Every row gives one point. Each copy is the shape, with its points in the same order, turned, moved and blurred by noise. Say if it was mirrored as well.

Shape (5 x 2):
[[ 0.27 -2.72]
 [-0.32  1.08]
 [ 2.34  1.45]
 [-1.24 -0.03]
 [-0.01 -1.33]]
Copy 1 (5 x 2):
[[-2.04 -0.11]
 [ 1.82 -0.66]
 [ 1.42 -3.32]
 [ 1.04  0.51]
 [-0.51 -0.27]]
Copy 1 is: only turned
Copy 2 (5 x 2):
[[ 0.69 -2.28]
 [-1.06  1.20]
 [-3.03  0.17]
 [ 0.60  0.83]
 [ 0.49 -0.77]]
Copy 2 is: mirrored

Shape (10 x 4):
[[-2.80 -0.59 -1.92 -0.34]
 [ 0.37  2.32  1.89  1.35]
 [-1.44  1.14 -2.34  1.15]
 [ 1.47  0.46 -1.10 -2.89]
 [ 0.86  2.61  0.66  0.39]
 [ 1.11 -0.94  0.53 -1.70]
 [-1.78 -0.19 -0.43 -0.30]
 [-0.99 -1.69  1.72  2.13]
 [-0.08  2.02 -0.07 -0.27]
 [ 0.34 -0.71 -0.61  0.18]]
Copy 1 (10 x 4):
[[-0.11  0.91  2.54  1.83]
 [ 0.57  0.28  0.57 -3.30]
 [ 1.93  1.49  1.99  0.64]
 [-1.45  1.70 -2.61  0.36]
 [ 0.60  0.88 -0.57 -3.34]
 [-1.83 -0.49 -1.58 -0.11]
 [-0.84  0.52  1.63  0.21]
 [ 0.29 -2.76  2.10 -1.33]
 [ 0.11  1.63 -0.05 -2.00]
 [ 0.15 -0.43 -0.07  0.00]]
Copy 1 is: only turned
Copy 2 (10 x 4):
[[-0.11 -0.10 -1.69 -3.27]
 [ 0.01 -2.19  2.43  0.77]
 [-0.66  0.92  0.70 -2.65]
 [ 3.11  1.35 -0.22  0.06]
 [ 0.82 -0.81  2.81 -0.32]
 [ 1.95  0.31 -1.25  1.04]
 [ 0.48 -0.56 -1.03 -1.55]
 [-2.10 -2.01 -1.24  0.49]
 [ 1.29 -0.70  1.44 -0.95]
 [ 0.21  0.31 -0.67  0.26]]
Copy 2 is: only turned
Copy 3 (10 x 4):
[[ 1.78 -0.37  0.26  2.81]
 [ 0.87  2.22 -0.90 -2.20]
 [ 2.90 -0.37 -1.62  0.83]
 [ 1.08 -1.98  2.56 -1.36]
 [ 1.58  1.05  0.17 -2.31]
 [-1.00 -1.03  1.82 -0.74]
 [ 0.85  0.55  0.51  1.79]
 [-1.71  1.55 -1.39  0.95]
 [ 1.85  0.69  0.43 -0.99]
 [-0.08 -0.62 -0.22  0.18]]
Copy 3 is: mirrored

Shape (12 x 6):
[[ 0.56 -2.00  2.81  1.22  0.77 -2.07]
 [-2.30 -0.62  0.27 -0.10  0.10 -1.79]
 [ 2.27  2.31 -0.34  0.43 -2.16 -0.18]
 [-0.62  0.46 -0.28  1.34  1.07 -0.63]
 [-2.34 -0.64 -1.52 -0.73  0.17 -1.18]
 [ 1.43  0.34 -2.46  0.31 -4.27 -1.51]
 [-1.01 -1.19 -1.68  0.16 -1.80  1.41]
 [ 0.38 -1.19 -2.47 -0.10  0.88  1.23]
 [-1.55  0.46  1.49 -1.81  0.28  0.27]
 [ 0.68  1.10 -0.77  0.46  0.71 -1.01]
 [-1.56 -2.36  1.08  0.40 -3.14 -1.22]
 [ 1.62 -1.24 -0.02  1.02 -0.86 -0.79]]
Copy 1 (12 x 6):
[[-0.45 -2.39  1.32  0.65  0.68 -3.01]
 [ 0.17 -1.17 -2.08 -0.23  0.49 -0.94]
 [ 1.70  1.88  1.89  0.05 -2.47 -0.17]
 [ 0.00  0.60  0.03  1.29  1.05 -0.42]
 [-0.22 -0.70 -2.09 -0.68  0.64  0.82]
 [ 3.55 -0.17  1.18 -1.62 -2.79  1.63]
 [ 0.04 -1.02 -0.54  1.16 -1.90  2.49]
 [-1.29 -0.15  1.02  0.44  0.48  2.72]
 [-2.08  0.10 -1.65  0.05 -1.40 -1.23]
 [ 0.36  1.42  0.59 -0.21  0.63  0.06]
 [ 1.14 -3.44 -0.92  0.45 -2.20 -0.70]
 [ 0.89 -1.20  2.21 -0.04 -0.72 -0.26]]
Copy 1 is: only turned
Copy 2 (12 x 6):
[[ 0.11  2.11  2.49  0.47  0.23  2.16]
 [-0.94  1.74 -1.07 -0.96  0.93  1.13]
 [-2.47 -2.14  0.52  2.42 -0.57 -0.96]
 [-0.72  1.60 -0.18  0.21 -0.77 -0.85]
 [-0.86  1.12 -1.88 -1.35  1.52 -0.47]
 [-4.12 -2.95  0.92 -0.32  1.63 -1.28]
 [-0.18 -1.72 -0.56 -2.09  0.34 -1.08]
 [ 0.87 -0.12 -0.03 -0.58  0.86 -3.00]
 [ 0.90  0.13 -1.97  0.87  0.51  1.41]
 [-1.28  0.97 -0.13  1.42  0.22 -1.29]
 [-1.30 -1.07  0.81 -2.37  0.97  2.55]
 [-0.96 -0.34  2.23  0.16  0.57 -0.43]]
Copy 2 is: mirrored
Copy 3 (12 x 6):
[[ 2.01  4.06 -0.05 -1.36 -1.30  0.22]
 [-0.33  0.94  1.61 -2.53 -0.99 -0.15]
 [-2.66  1.48 -1.01  2.38  0.25 -0.71]
 [ 0.68  0.61  1.46 -0.23  0.15 -0.06]
 [-0.71 -0.80  1.22 -2.66 -0.75 -0.81]
 [-3.49  0.27 -1.63  1.23 -2.77 -2.12]
 [-1.19 -1.82 -0.70 -0.61 -1.66  1.11]
 [ 0.81 -2.00 -1.20 -0.32  0.18 -0.06]
 [-1.42  1.30  0.35 -2.56  1.27  1.26]
 [-0.18  0.68  0.37  0.17  0.57 -1.42]
 [-1.46  1.82 -0.13 -2.12 -3.92  1.10]
 [ 0.47  1.37 -1.44  0.24 -1.41 -0.41]]
Copy 3 is: only turned

Shape (12 x 8):
[[ 0.56 -0.78 -2.87 -0.44 -1.06 -1.29 -0.79  0.18]
 [ 0.99 -1.17  0.03 -0.13  7.20 -2.29 -0.73  0.10]
 [-0.33  0.40 -0.33  0.23 -1.22  0.13  0.90  0.62]
 [ 1.43  0.93  0.27 -0.08 -1.18 -0.04 -0.51  0.38]
 [ 0.97 -2.01  0.31 -1.15  0.29 -1.00 -0.52  0.41]
 [-0.20  0.66  0.34 -1.34 -0.51 -0.16  1.16  1.51]
 [ 0.38  0.70  0.68 -1.03 -1.04 -1.50 -0.73  0.78]
 [-0.97  0.52 -0.08 -1.26 -1.16  0.57 -0.26  0.91]
 [-3.41 -0.83  0.39  4.75 -1.07 -0.70 -0.69  0.24]
 [ 1.10 -0.46 -0.62 -1.02  0.07 -0.66  3.90  1.55]
 [ 1.13 -0.50 -2.29 -0.49 -0.78 -1.04 -0.43  3.45]
 [ 1.05 -0.08  0.26 -0.96 -0.79  1.20 -0.29  0.79]]
Copy 1 (12 x 8):
[[ 0.12  1.70 -0.70  1.08 -1.38 -0.54  1.25  1.39]
 [ 1.46 -0.11 -4.56 -0.46  3.60  3.41 -2.19  3.52]
 [ 0.50  0.11  0.55 -0.35 -0.54 -1.16 -0.56 -0.49]
 [ 0.69  1.43  0.25  0.16  1.15 -1.09  0.33 -1.04]
 [ 0.77  1.42 -1.57  0.56 -0.15  1.61 -0.26 -0.72]
 [ 0.51  0.87 -0.08 -1.93 -0.27 -0.53 -0.78 -0.94]
 [ 1.16  1.00 -0.04 -0.82  0.42  0.14  1.26 -0.98]
 [-0.96  0.41  0.42 -1.14 -0.35 -0.45  0.18 -1.07]
 [ 1.16 -3.42  3.69  1.87 -0.65  0.96 -0.56  1.26]
 [ 2.02  1.57 -1.57 -1.55 -1.66 -1.43 -2.79 -0.32]
 [ 0.57  3.63  0.80 -0.70 -1.01  0.23 -0.09  1.53]
 [-0.54  1.60 -0.15  0.03  0.59 -0.47 -0.68 -1.55]]
Copy 1 is: mirrored
Copy 2 (12 x 8):
[[ 0.10  1.96 -0.27 -0.01 -1.23  0.90 -1.84  1.70]
 [-1.41 -0.93 -1.02  2.41 -4.38 -2.02  1.87 -3.47]
 [ 0.76 -0.16  0.81 -0.59  0.93  0.75 -0.28  1.41]
 [ 1.13  0.44  1.40  1.58  0.96  1.21 -0.61  1.17]
 [ 2.39  1.03  0.17  0.66 -1.34  0.85 -0.21 -0.83]
 [ 1.08 -0.29  2.40 -0.65 -0.10  0.44  0.53  1.06]
 [ 0.89  0.38  2.10  0.61 -0.20  2.17 -0.34  0.11]
 [ 1.37 -0.17  2.06 -0.74  0.49  0.32 -1.39  0.80]
 [-0.63 -3.45 -2.82 -1.68  1.70  2.80 -2.02  0.13]
 [ 1.42  0.62  0.76 -1.23 -0.75 -0.26  2.86  2.17]
 [ 1.34 -0.10  0.98  0.30 -2.68  1.19 -0.97  3.22]
 [ 2.38  0.24  1.37  0.81  0.62 -0.04 -0.87  0.78]]
Copy 2 is: only turned
Copy 3 (12 x 8):
[[ 0.64  0.91  0.77  0.75 -2.05 -0.39 -2.69  0.56]
 [-0.18 -1.04 -2.10 -2.13  1.66  4.17 -3.39 -4.19]
 [-0.29  0.35  0.01 -0.16 -0.29 -1.05  0.06  1.49]
 [-1.30  1.07  0.52  1.29  0.61 -0.45 -0.66  0.91]
 [ 0.95  0.12 -1.12  1.79  0.23  0.66 -1.45 -0.37]
 [-0.05 -0.22 -0.72 -0.13  1.30 -1.49 -0.89  1.32]
 [-1.33 -0.05 -0.70  1.60  0.40 -1.25 -1.58  0.52]
 [ 0.07 -0.92  0.70  0.59  0.43 -1.86 -0.50  0.85]
 [-2.13 -2.37 -0.40 -0.57 -4.05  1.10  2.39  1.22]
 [ 1.55  1.77 -2.25 -1.48  1.25 -0.63 -1.09  2.10]
 [ 0.39 -0.32  0.51  0.49 -0.24  0.40 -3.54  2.89]
 [ 0.28  0.36  0.84  1.36  1.35 -0.38 -0.32  0.94]]
Copy 3 is: only turned
Copy 4 (12 x 8):
[[ 1.89  0.64 -0.56  0.95 -0.54  0.93  2.17  0.65]
 [-1.37 -1.65 -1.44  5.42 -0.83 -4.04 -1.73 -1.34]
 [ 0.06  0.77  1.02 -0.53  0.21  0.92 -0.13  1.62]
 [-0.01  0.07  0.13 -0.17  1.97  1.30  0.34  0.65]
 [ 1.21 -1.20 -1.24  0.00  0.49 -1.08  0.06  0.56]
 [ 1.08  0.39  1.32 -0.09  1.00  0.10 -1.32  1.59]
 [ 0.92  1.02  0.02 -0.29  2.19 -0.33  0.02  0.50]
 [ 1.33  1.01  0.49 -0.84  0.38  1.12 -1.25  0.57]
 [-3.38  3.66 -1.75 -1.71 -2.13 -0.04  0.35  1.90]
 [ 1.05 -1.52  2.66  0.80  0.05 -0.67 -0.27  3.42]
 [ 2.34  0.78 -1.12  1.87  0.69  1.18  0.35  2.98]
 [ 0.81 -0.84 -0.10 -0.43  1.10  1.53 -0.91  0.73]]
Copy 4 is: mirrored

Shape (14 x 9):
[[ 0.64 -0.37  0.48  0.31  1.54  0.56 -0.81 -0.58 -1.40]
 [ 0.96 -1.27 -1.16 -1.25 -0.06  1.68  0.65 -3.20 -1.08]
 [ 1.90 -1.27 -1.12  0.59  1.44  0.38 -1.12  0.89 -0.48]
 [-0.89  0.63 -1.37 -0.20  1.58  1.24 -0.18  0.49 -0.77]
 [ 0.64 -1.08 -1.40 -0.87 -0.46  0.36 -1.16 -0.26 -0.31]
 [ 4.75  0.69 -1.45 -1.98  1.02  0.02  0.48  1.11 -1.41]
 [-0.48 -0.66 -0.65 -1.14  1.24 -4.45 -1.05  1.21 -0.03]
 [-1.32  0.56  0.42 -1.15 -0.15 -0.76 -1.31 -0.91  0.78]
 [-0.69 -1.10  2.05 -1.12  1.47  0.59  0.87  0.36 -1.39]
 [-1.14 -0.86  1.53 -1.61  0.13 -0.65 -0.43 -0.61  3.80]
 [ 0.40  3.65 -0.08  3.32  1.52  1.51  4.86  0.92 -0.81]
 [-0.85 -0.72  1.05 -0.77 -1.16  0.12 -1.04 -1.09 -0.52]
 [-1.24 -0.61 -0.90 -0.12  1.43 -1.32 -0.05  0.93  1.51]
 [-1.21  0.87 -1.04 -0.23 -4.12  0.49  0.87  0.04  0.76]]
Copy 1 (14 x 9):
[[ 0.87  2.12 -0.20  0.64 -0.73  0.14  0.54  1.57  0.27]
 [ 0.76  0.37  2.36 -0.10  1.07  1.09  3.20  2.06 -0.77]
 [ 0.40  1.48 -0.87  0.81 -0.36  1.84 -0.73  0.81 -1.67]
 [ 1.11  1.32 -0.24 -0.96  0.98  1.00 -0.81  1.46  0.67]
 [-1.20  0.68 -0.33  0.05  1.21  1.38  1.31  1.06 -0.56]
 [ 0.93 -0.22 -2.39 -0.05  1.18  0.10 -0.01  2.98 -4.29]
 [-1.72  0.29 -2.45 -3.36 -2.46  0.07  0.19 -0.33 -0.40]
 [-0.13 -0.29 -0.85 -0.58 -0.27  0.00  1.77 -0.23  2.03]
 [-0.06  0.52  0.66  0.68 -1.55 -0.95  0.00  3.10  1.41]
 [-0.43 -2.74  0.19  0.55 -1.82  1.15  0.51 -0.39  2.17]
 [ 3.82  1.58  1.80 -0.24  2.14 -4.03 -3.51 -0.24 -0.37]
 [-1.20  0.74  0.13  1.11 -0.13 -0.09  2.22  0.82  1.47]
 [-0.07 -0.07 -0.35 -1.69 -1.19  0.74 -0.95 -0.60  0.44]
 [-1.72 -1.12  0.56  0.16  3.20 -1.23  1.38 -1.32  0.84]]
Copy 1 is: only turned
Copy 2 (14 x 9):
[[ 0.92  1.51  0.24  1.61  1.14  0.50 -0.19 -1.46 -1.03]
 [ 0.86  2.62 -2.91  0.07  0.15 -0.39  0.87 -1.83 -0.34]
 [-0.66  0.36  0.38  2.62 -0.52 -0.62 -1.31 -1.74 -0.24]
 [ 1.79  1.61  0.94  0.23 -0.44 -0.14 -1.36 -1.13  0.28]
 [ 0.04  0.49 -0.26  0.35 -0.17 -1.55 -0.04 -1.84  0.26]
 [ 0.66 -1.68 -2.04  3.01 -0.90  1.57 -0.30 -0.93  1.85]
 [ 0.21 -3.20  1.64 -0.84  0.39 -0.50 -2.35 -2.91 -1.58]
 [ 0.95  0.11  1.44 -1.58  0.33 -0.80  0.61 -1.39 -1.18]
 [ 2.36  0.39  0.25  1.00  2.47 -0.80 -0.96 -0.10 -1.84]
 [ 0.96 -0.92  1.12 -1.35 -1.72 -2.32  1.08 -0.10 -3.85]
 [ 1.13  2.46 -0.13 -0.42 -0.35  4.30 -3.91  3.40 -0.14]
 [ 0.03  0.74  0.81 -0.88  1.62 -1.33  1.17 -0.81 -1.01]
 [ 0.76 -0.42  1.08 -0.94 -1.25 -1.17 -2.14 -1.25 -1.84]
 [-1.29  0.83  0.11 -3.20  0.10 -1.28  0.54  1.65  1.19]]
Copy 2 is: only turned
Copy 3 (14 x 9):
[[-1.27  1.16 -1.40  0.43  0.84 -0.90 -0.56  1.56  0.70]
 [-3.42  2.14  0.12  1.22  0.32 -2.88 -0.47 -0.76 -0.49]
 [-1.86  0.71 -1.78  0.05  0.77  0.34 -0.38  1.93 -1.73]
 [-1.51  0.83  0.54 -1.16  0.55  0.52 -0.65  0.56  0.63]
 [-1.65  0.41  0.08  0.81  1.37 -0.78  0.36  0.15 -1.58]
 [-1.60 -0.25 -2.04 -0.03  0.54 -0.83 -4.29  0.24 -2.99]
 [ 2.24 -1.98 -0.65 -1.21  0.27 -1.83  1.19  1.63 -1.59]
 [ 0.63  0.21 -0.15  0.63  0.95 -0.95  1.29 -1.06  0.61]
 [ 0.50  2.00  0.32  1.25 -0.48 -1.08 -1.05  1.95  0.93]
 [ 2.04  1.74 -0.71  1.42 -0.95 -0.27  2.39 -1.81 -0.71]
 [-3.15 -1.38 -0.85 -0.24 -4.25  2.13 -3.12  0.31  3.38]
 [-0.31  0.68  0.32  2.33  1.31 -1.27  0.97  0.10  0.57]
 [ 0.39  0.02 -0.29 -0.97 -0.92  0.17  1.66  0.48 -0.69]
 [-1.55 -1.81  2.21  2.94 -0.05  0.60  0.74 -2.18 -0.09]]
Copy 3 is: only turned
Copy 4 (14 x 9):
[[-0.38  1.01  0.48 -0.92 -1.44 -0.26 -0.33  1.09 -0.93]
 [ 0.82  0.15  2.06 -2.61  0.56 -2.65 -1.20  1.51  0.88]
 [-0.24  0.62 -0.84  0.28 -1.63 -1.48 -0.06  1.93  0.98]
 [-0.19  0.14  1.71 -0.18 -1.03  0.67  1.31  2.11  1.18]
 [-0.56 -0.13  1.09  0.63 -0.76 -2.29  0.21  0.67  0.58]
 [ 3.30 -1.92 -0.87  0.22 -2.98 -1.70 -0.66  1.85  0.89]
 [-1.07 -1.98 -1.02  1.48  0.12 -1.12  3.02  1.59 -2.56]
 [-1.16 -0.58  1.33  0.11  0.43 -0.11  1.38 -0.80 -0.95]
 [-0.91 -0.40  0.86 -0.01  0.01  0.91 -1.89  2.01 -1.13]
 [-2.60 -1.86 -0.34  0.37  1.63  0.49  0.78 -1.79  0.60]
 [ 4.91  2.91 -0.31 -0.33  1.44  3.94  0.69  2.82  1.03]
 [-1.02  0.36  1.93  0.22  0.58 -1.12 -0.65 -0.62 -1.06]
 [-1.23 -0.30 -0.40  0.89  0.68  0.11  2.24  1.31  0.10]
 [ 1.13  0.44  2.52  2.59  2.27 -1.20  0.69 -1.13  1.05]]
Copy 4 is: mirrored

Shape (16 x 11):
[[-0.95 -1.15 -0.64 -0.73  0.86  2.54  1.80  2.17 -0.72 -1.34  1.42]
 [ 0.00  1.32  0.85 -1.47  0.03 -2.53 -1.00 -0.96 -1.83  1.30  1.96]
 [-1.36  2.02  1.22  0.35 -0.49 -2.37 -1.64 -1.08 -1.14  0.28  1.99]
 [-0.29 -1.61 -0.72 -0.85 -1.24  2.11  0.88  4.17 -2.25 -1.13  0.09]
 [-0.83  1.00  0.25 -1.22  0.61  1.61  1.55  2.87 -1.06 -0.37 -0.77]
 [ 0.95  0.93  1.57 -1.01 -0.31 -3.42  0.93 -1.36 -3.03 -2.56  1.83]
 [ 0.56  1.27  0.77 -2.58 -1.76 -1.86 -1.07 -1.88 -0.62 -0.11  1.61]
 [-0.19 -0.36 -0.99 -1.11  0.20 -1.31 -0.19 -1.96 -1.37  1.15  0.24]
 [-0.60 -0.57  0.52 -1.81  1.12 -2.46 -0.84 -0.81 -1.57 -0.96  0.30]
 [ 1.24  1.58 -2.41  1.36  0.01 -0.43 -1.06  0.34  1.76  1.86  0.48]
 [ 0.83  0.47 -2.82  1.02 -0.14 -1.48 -1.70  0.60  0.52  1.61 -0.65]
 [ 0.14  1.26 -2.21  0.23  0.82 -1.57 -2.93  0.66  1.78  0.12  0.71]
 [-0.22 -0.26  2.07 -0.54 -0.67 -1.74 -0.39 -1.70 -2.21 -0.51  1.93]
 [ 2.20  0.28 -1.17  0.65  1.51  0.54 -2.60  0.45  0.25  0.84 -0.55]
 [ 0.15 -1.73  0.97 -1.24  0.71 -0.82  0.91  1.81  0.35  0.92  0.55]
 [-0.66 -1.15  0.63 -0.23 -0.91  1.23  1.15  1.69 -0.53 -1.65 -1.38]]
Copy 1 (16 x 11):
[[-1.92  1.49  2.79 -0.50 -0.26  1.39 -1.80  0.05  0.82  1.00  0.66]
 [ 0.27  1.16 -1.86 -0.97  2.02 -1.37  2.13 -0.01 -0.93  3.03 -0.37]
 [ 0.24  0.10 -2.01 -0.16  2.95 -0.29  1.83 -0.65 -0.08  3.03 -1.13]
 [-2.68  1.95  1.77 -2.06 -0.11  3.58 -2.01  0.06 -1.93  1.12  0.70]
 [-0.08  1.07  0.41 -2.10 -0.26  2.10 -2.44 -0.58  0.42  1.18  1.08]
 [-2.59 -1.08 -0.66 -2.96  1.88 -1.64  2.71  0.14  0.11  3.89  0.47]
 [ 0.65 -0.34 -0.90 -1.04  0.24 -0.70  3.32 -0.58 -1.84  3.11 -0.28]
 [ 0.15  0.93 -0.33 -1.44  1.58 -2.11  1.27 -0.19 -1.40  0.53 -0.28]
 [-1.66 -0.23 -1.82 -1.15  0.77 -2.24  0.50 -0.50 -1.34  2.57  0.38]
 [ 2.07  0.57 -0.98  1.14  2.03  0.88  1.24  1.64 -0.32 -1.44  0.99]
 [ 1.02  0.59 -1.78  0.35  2.54  0.45  0.73  1.38 -2.03 -1.44  0.92]
 [ 1.30 -0.98 -1.82  2.62  1.60  0.29  0.55  1.43 -1.33  0.25  1.39]
 [-1.62  0.41 -0.97 -1.55  1.30 -1.09  2.29 -0.76 -0.47  2.93 -1.98]
 [ 0.19  0.48 -1.93  0.67  0.35  0.19 -0.24  3.04 -1.10 -0.95 -0.26]
 [-2.00  2.46 -1.17 -0.43 -0.41  0.25  0.38 -0.92 -0.24  0.40  1.20]
 [-2.05 -0.43  0.77 -1.86 -0.30  1.67 -1.09 -1.00 -0.40 -0.18 -0.09]]
Copy 1 is: mirrored
Copy 2 (16 x 11):
[[-1.07  0.65  1.81  0.00 -3.06  2.41  0.95 -0.07 -0.92  0.03 -1.33]
 [ 2.27 -1.53  0.97  3.05  1.56  0.89 -2.06  1.25 -0.35  0.22  0.26]
 [ 2.60 -2.36  1.53  2.74  0.72  0.59 -0.26  1.44  1.13 -0.03  1.66]
 [-0.87  2.23  2.73  1.78 -2.60  0.86  1.56 -1.04 -0.72  0.86 -2.65]
 [ 0.64  1.47  1.55  1.06 -2.01  2.17  0.13 -2.27  0.28  0.98 -0.54]
 [ 1.97 -0.65  0.59  2.49  0.16 -0.43 -0.58  2.84 -1.74  3.29  1.92]
 [ 2.63 -0.96  1.76  2.61  1.20 -0.07 -1.31  0.77 -2.35 -0.58  1.71]
 [ 1.38 -2.31 -0.63  1.69 -0.32 -0.47 -1.48  0.12 -0.86 -0.75 -0.49]
 [ 2.09 -2.39  0.37  1.01  0.88  0.02 -0.07  0.27 -1.39  1.62 -0.29]
 [ 1.64  0.54  0.53 -0.34  0.07 -0.23 -1.47  0.54  2.41 -3.50  0.04]
 [ 2.01 -0.15  0.12  0.23 -0.02 -1.74 -0.93 -0.08  2.28 -2.39 -1.50]
 [ 3.19 -0.67  1.11 -0.93  1.06 -0.30  0.16  0.66  1.65 -2.30 -0.71]
 [ 0.49 -2.00  1.01  3.22  0.85  0.43 -0.20  1.58 -1.32  0.80  1.35]
 [ 0.97  0.74 -0.71 -0.22  1.93 -0.10  0.72 -0.57  1.20 -2.39 -1.01]
 [-1.02 -0.66  2.54  0.08  0.28  0.61 -1.11 -0.82 -0.07  0.78 -1.26]
 [-0.52  0.77  1.73  0.79 -2.29 -0.39  1.60 -1.96 -0.66  0.67  0.01]]
Copy 2 is: mirrored
